Every row gives one point. Each copy is the shape, with its points in the same order, turned, moved and blurred by noise. Say if it was mirrored as well.
In the rows, 128 means zero.

Shape (6 x 3):
[[106 145  86]
 [116  94 106]
 [142 124 126]
 [128 192 121]
 [201 156 116]
 [123  84 190]]
Copy 1, 6 rows:
[[121 113  80]
 [170 103 120]
 [131 133 140]
 [ 82 162  92]
 [ 75 125 176]
 [196 175 164]]
Copy 1 is: mirrored
Copy 2:
[[134  82 155]
 [117 112 102]
 [141 133 124]
 [143 117 194]
 [210 133 153]
 [104 191 100]]
Copy 2 is: mirrored
Copy 3 (6 x 3):
[[134 117  73]
 [119  73 109]
 [140  98 118]
 [165 162  97]
 [218 103 107]
 [110  88 180]]
Copy 3 is: only turned

Shape, 10 rows:
[[ 58  69 125 165]
 [ 95  82 104 118]
 [ 87  76 107 171]
 [140 103 150 137]
 [151 169 113 143]
 [150 100 184 143]
 [154 177 155 172]
 [142 110 169 174]
 [164 161 151 128]
 [ 86 114 191 128]]
Copy 1 (10 x 4):
[[180  62 184  73]
 [152  72 127  82]
 [193  81 163  85]
 [144  90 144 148]
 [131 162 130 136]
 [138  77 161 177]
 [134 165 169 167]
 [162 101 176 167]
 [111 138 136 167]
 [107  68 196 128]]
Copy 1 is: mirrored
Copy 2 (10 x 4):
[[ 58 117 137  65]
 [108 135  95  70]
 [ 61 125 110  89]
 [129 100 106 128]
 [135 163 104 165]
 [134  68 119 137]
 [133 136 132 194]
 [106  86 126 153]
 [166 130 113 168]
 [138  92 167  98]]
Copy 2 is: only turned

Shape (11 x 8):
[[196 171 131 125 140 144 160  62]
 [122 146 113 165 104 156 123  87]
 [182 156 166 136 104 163 107  96]
 [177 185 166 138 107  84 123 111]
 [158  86  91 127 136 147 107 175]
 [135 106 108  91  87  84 135 186]
 [194 127 122 181 139 148 125  95]
 [124 161  84  99  85 130 106 198]
 [127 141  95 108 120 117  73 127]
 [143 172 216 158 198 135 121 177]
 [128  90 117  59 100 103 130 188]]
Copy 1 (11 x 8):
[[149 216 162 122  88 122  95  84]
 [104 167 102 140  79 138  80 122]
 [142 197 125 143 140 146  62  91]
 [160 164 149 191 127 133 104  55]
 [183  93 104 106 136 129  98 154]
 [169  49 127 122 121 144 124  76]
 [163 183 145 155 100 115  69 147]
 [178  77  58 119 116 155 115  73]
 [133 116  85 123 132  92 106  87]
 [150 183 128 192 194 178 171 137]
 [159  48 131  99 149 156 117  79]]
Copy 1 is: mirrored
Copy 2:
[[147  67  73 160 182 156 111  89]
 [104 138 105 158 132 164 148  99]
 [157  80 127 154 129 172 148  88]
 [161 110 150 173 154 110  98  80]
 [155 120  99 104 109 115 176 174]
 [133 109 125 125  75  58 121 160]
 [156 108  93 164 176 151 178 113]
 [162 152 116 127  51 118 101 157]
 [140 149 111  92 104 125 141 102]
 [172 113 206 128 202 165 107 174]
 [129  86 128  89  66  67 116 168]]
Copy 2 is: mirrored

Shape (17 x 11):
[[209 149 117 165 130 154 124 157  71 116 102]
 [111 158 147 124  74 149  98 124 170 149 182]
 [129 107 157 127 170 120 111 178  66  82 144]
 [150 186 192 134  80  72 158 133 191 133 174]
 [114 126 103  74 106  92  93 142 102  97 109]
 [ 99 127 127 174  88 130 175 109 183 102 141]
 [184 206 171 179  94 140 157 135  66 107  99]
 [101 112 146  93 140 131  93 183  86 126  76]
 [133 134 165 142  77 100 140  96 144 162 159]
 [ 99 179 135 133 106  97 133  68 147 127 186]
 [196 114  94 115 182 147 156 198  42 130  83]
 [127  57 132 175  86 104 113 140 127 102 130]
 [182 134 116 150 162 158 105 179 104  79  92]
 [116 107 144 138 104 112 105 116 134 132 170]
 [ 97 108 111 133 197 101  68 182  83 147  73]
 [162 111 148  99 176 119  84 119 109 112  78]
 [131 175 220 121  81 146 182  81 151 138 168]]
Copy 1 (17 x 11):
[[187 138 141 181 152 110 130 163 108 180 143]
 [130 101  84 118  93 124 130  65 195 115 157]
 [122 133 208 129 121 131  85 153 111 140 178]
 [109 105 129 119 125  99 226  81 191  89 186]
 [103 103 153 117  66 121 128 151 115 125 102]
 [ 94 143 118 171 150 118 139  64 161  75 122]
 [195 164 173 194 139 114 178 158 180 156 141]
 [110  85 181 107 117 151  86 177 141 155 108]
 [104 125 134 122 117  97 174  57 177 148 138]
 [ 99 185 113 115  83 117 167  66 174 109 151]
 [145 116 171 166 161 168 121 195  56 204 141]
 [ 95 106 168 160 142  63  98  83 125 127 116]
 [178 121 144 152 162 121  92 182  94 131 143]
 [104 124 133 115 110  96 116  73 152 137 146]
 [ 76 126 147  88 142 120  62 208 123 176 124]
 [151 132 166  66 143 115 113 155 101 148 109]
 [150 142 158 123 131 155 203  40 215 114 154]]
Copy 1 is: only turned
Copy 2:
[[170 154 104 185 157 198 141 147 173 122 126]
 [106 102 152 131 100 155  92  70  90 158 154]
 [123 129 107 148 153 112 123 207 134 123 135]
 [118 153 160  82 141 146 112  64 133 177 229]
 [150 141 129 128 100 120 182 157  80 147 117]
 [ 83 108  79  66 112 174 132  79 133 146 153]
 [172 164  94 184 122 158 134 102 218 139 176]
 [128 115 162 144  90 128 171 198 142 130 108]
 [148  97 142  95 138 137 119  61 132 159 159]
 [109 137 112 108 134  99 111  41 106 169 140]
 [174 159 113 166 168 193 157 224 175 159  75]
 [141  63  95  97 140 163 160 137 110  94 158]
 [123 170 110 167 143 194 142 185 145  94 123]
 [124  86 126 110 139 131 117 106  96 134 141]
 [ 91 108 167 165 159 123 198 198 137 114  78]
 [152 164 166 124 140 131 149 161 138  82  89]
 [143 136 137  81  99 125  54  56 178 165 174]]
Copy 2 is: mirrored

Shape (17 x 12):
[[149  97  66 100 144 121 134 147 135 132 108 116]
 [141  66 171 223 108 127 139 119 115 158 123 129]
 [130 119 123  95 169 128 169 161 151 119  66 137]
 [141 189 108  78 132  75 162 184 158 100 122 133]
 [141  97 205 150  97  94 192  96 124 148  87 146]
 [136 127 117 100 118 128 175 146 207 138 126 118]
 [175 168 121 113 148  91 134 136 174 161  92 138]
 [158 161 120 108 107 104 170 190 189 159  60  94]
 [134 163 103 107 135 149 123 129 174 123  95 157]
 [146  70 189 228 117 129 156 137 110 124 133 148]
 [155 104 169 181  83 114 173 117  76 176 112 140]
 [122  90 207 146 195 107 106 109  93 155 145  82]
 [ 86  97 192 102 121 100  76 128  92 171 169 112]
 [149 105 221 134 158 178 133 141  72 175 148  99]
 [119  89 198 128 129 150  47 154  88 137 105  86]
 [194 119 131  82 119 102 133 128 163  99 124 122]
 [138 168 104 133 107 115 179 108 157 104  94  91]]
Copy 1 (17 x 12):
[[121  98  90  98 137  98 117  80  79 130 133 100]
 [176 131 171 211 133 110 130 124 107  80  77 106]
 [ 85  96 122  87 158 103 150  93 103  96 123 151]
 [136  94 139  49 128 104 159 116  95 151 185 177]
 [136 129 197 160 129 135 190  93 107 105  73 145]
 [113  83  99 122 122 128 181  99 132 140 162 139]
 [126  87 150 104 111 149 115  75 112 122 168 163]
 [102  34 149  95  97 123 167 120  85 104 165 146]
 [111 123 102  86 111 139 122 109 144 112 146 151]
 [188 138 172 205 163 100 153 138 118  68  81 134]
 [168 140 181 172 127 151 155 126  52 101  81 127]
 [115 138 223 169 205 108 102 109 120 121 123  73]
 [126 129 200 134 170 125 105 156 129 199  88  76]
 [128 125 191 159 228 177 124 158 103  94 106  81]
 [126 104 200 109 168 117  74 162 138 101  72  57]
 [167  90 136  77 139 127 158  69 135 127 139 118]
 [121 135 137 101  86 109 187  96 101  94 173 117]]
Copy 1 is: mirrored
Copy 2 (17 x 12):
[[102 120  99 159 116  94  82 126 116 144 137 151]
 [121  84 182 124 106 115 161 126 232 147 112 148]
 [ 94 171 142 159 144  95  85 109 133  93  96 155]
 [167 208 109 160  99  72  92 108 102  91 148 116]
 [123 143 208 110 131  71 169  53 193 114 101 149]
 [111 206 118 164 106  93 103  78 168 144 133 134]
 [163 179 117 121 153  78  95 104 141 147 121 149]
 [159 214 140 146  90  67  82 101 125 151  79 167]
 [117 176  80 116 139 113 107 118 129 130 110 126]
 [139  95 191 144 114 123 167 130 244  98 108 146]
 [146 100 185 124 108  83 200  92 180 142 108 164]
 [136 108 232 128 173 156 125 137 151 143 156 115]
 [ 96 127 217  73 109 140 149 140 114 138 193 112]
 [131 110 209 133 133 209 166 108 136 126 137 172]
 [123 103 202  73 110 185  96 149 134 129 111 116]
 [152 136 122 141 116 102  76  56 138 119 156 117]
 [142 172 113 183 112  80 134  89 139 139  86  85]]
Copy 2 is: mirrored
Copy 3 (17 x 12):
[[181 133 153 114 143  99 177 120 121 101 100 106]
 [109  91 143 213 131 125 132  85 192 165 117  67]
 [148 107 144 109 108  95 191 129 104 157  74 146]
 [144 108 100  93 138  86 135 141  27 131 110 123]
 [ 96 116 145 153  64 118 115  62 140 197 104  88]
 [154  96  97  73 145  90 150  93 128 153 116 124]
 [189 117 129 120 140 130 115 110  86 169 107 137]
 [196  96  77  95 118  99 134 129  99 175  63 104]
 [162 132  91 122 140 133 168 108 104 131 117 168]
 [ 80  59 145 219 123 120 150  83 167 159 121  78]
 [116 121 141 193  85 136 138  90 140 178 130  37]
 [ 78 115 215 151 147 163 110 161 172 157 101 101]
 [ 81 151 162 136 117 125  86 188 176 122 158 100]
 [ 92  79 178 141  98 195 155 171 176 170 139  79]
 [105 110 147 167  96 165 116 199 194  95  90 113]
 [156  89 146  96 121 126 116  82  98  93 114 126]
 [129 136  94 104 149 134 153  74  88 142  68  90]]
Copy 3 is: mirrored
Copy 4:
[[167 107 117  67 149 128  91 132  95  90  86 142]
 [175  84  73 186 111 193 120 133 110  78 159  99]
 [147 112 135 126 199 142 113 110  93 106  53 157]
 [136 181 198 109 144 120 144 152  85  93  60 154]
 [180  66 151 185 144 191 169 113  92 108 135  99]
 [138 137 153  87 178 190 146 127 116  81  95 141]
 [172 177 168 114 149 172 107 101  73 115  96 120]
 [165 158 163 119 161 192 132 122 110  62  23  99]
 [144 153 136  98 145 157 117  90 110 132  81 170]
 [161  83  65 216 131 175 142 135  99  68 172 128]
 [183  84  90 181 107 187 159 148  75 114 121  90]
 [149 112 108 179 179 104  83 138 135 132 168  61]
 [173 109 136 146 127 131  98 203 176 161 158 107]
 [174 122  50 178 183 135 145 162 147 155 139  77]
 [195 110  90 176 135 115  78 148 198 133 107  99]
 [208 146 160  90 160 119 145 109 114  80 121 139]
 [115 121 151 101 118 146 163  83  96  78  80 116]]
Copy 4 is: mirrored

Shape, 18 rows:
[[ 65 151 141 140 142  85 136 113 123 163  42 165]
 [ 45 160 125 166 123 107 119 104 130  93  88 176]
 [151 185 152 156 205 177  97 130 121  92 142 157]
 [ 73 150 118 133 134 101 136  52 183 142  69 122]
 [128 139  78  75 147 174 140 132  71 125 143 169]
 [ 89 144 134  45 143  66 142 146  66 107 130 124]
 [110 105 162  47 150 144 169 137  95 117 148 133]
 [156 130 153 215 114 200 165  98 120 128 132 106]
 [114 144 141  89 173 151 147 106 104 144 120 100]
 [ 69 102 107  32 185  93 145 156  88 149 145 130]
 [ 69 122 115 138  89 123  84  67 127 188 139 127]
 [ 89 110 109 169 161  95 132  71 173 119  73 140]
 [ 86 116 142 113 102 126 112  71 156 133  65 144]
 [156 142 146 142 114 166 107 196 116 112 125 103]
 [ 33 170 100  54 132 148 128 168  96 113 126 152]
 [175 180 129 149 117 172 145 197  66  80 137  86]
 [124 174 131 152 142 133 141 132 164 139 147 156]
 [146 172 122 133 108 121 113 129 128 144 144 151]]
Copy 1:
[[126 193  83 134 157  95 138 159 165 154  90 160]
 [100 193 111 126 128 113 127 147 133  98  94 185]
 [104 145 124 111 158 182 189 168 112  89 190 108]
 [ 87 176  91 136 121  78 109  96 195 120 111 132]
 [151 130  93  37 117 129 200 121  78 141 122 100]
 [219 159 138  52 116 114 123 159 130 144  97  94]
 [175 140 167  32 137 119 175 140 144 174 135 108]
 [ 58 141 158 174 130 163 169  98  88 192 159 116]
 [125 159 129  72 144 123 151 131 137 172 143  78]
 [200 137 118   9 164  76 122 147 127 155 119 108]
 [ 97 156  68  90 111 150  82  84 137 176 122 176]
 [ 96 166 117 147 174  84 127  88 157 108 117 145]
 [ 98 158 109 113 131 125 148  91 192 146  78 154]
 [114  69 139 123 126 175 147 181 104 159 119 104]
 [127 155  98  17 106  97 142 195 109 131  81 132]
 [123  94 152 134  95 179 173 181  53 152 119  63]
 [114 134 103 124 109 118 149 150 122 127 182 155]
 [141 122  96 132  92 141 147 130 120 145 143 139]]
Copy 1 is: only turned
Copy 2 (18 x 12):
[[ 80 140 199 113 140 186 152 152 102 132 112 144]
 [ 70 131 193 192 142 150 127 142 105 129  85 156]
 [183  95 162 160  96 119  40 151 133 117 123 182]
 [ 77  79 208 145 164 175 157 148 175 155 111 139]
 [110  98 101 114 123 126  81  61 129  80 128 185]
 [127 143 189 116 183 103 145  57 105  62 156 153]
 [133 110 137 137 152 139 123  81 141  45 199 146]
 [172  36 121 190  59 181 138 143 141 101  93 118]
 [144  63 164 115 150 151 118 108 134  92 160 152]
 [115 134 128  95 219 122 124  77 110  84 184 150]
 [ 97  71 146 172 140 168 179  80 109 192 141 157]
 [100 113 178 159 169 188 125 150 168 159  86 114]
 [ 66 104 194 158 123 182 141 109 157 146 143 122]
 [157  96 138 142  64  83 112 116 108 106 136  93]
 [ 52 104 150 132 161  83 108  98  79  80 159 177]
 [189  71 143 134  61  66 108 101  97  50  94 115]
 [139 104 139 154 111 118 140 163 151 131 118 176]
 [142 110 150 141  92 106 150 106 140 141 119 170]]
Copy 2 is: mirrored
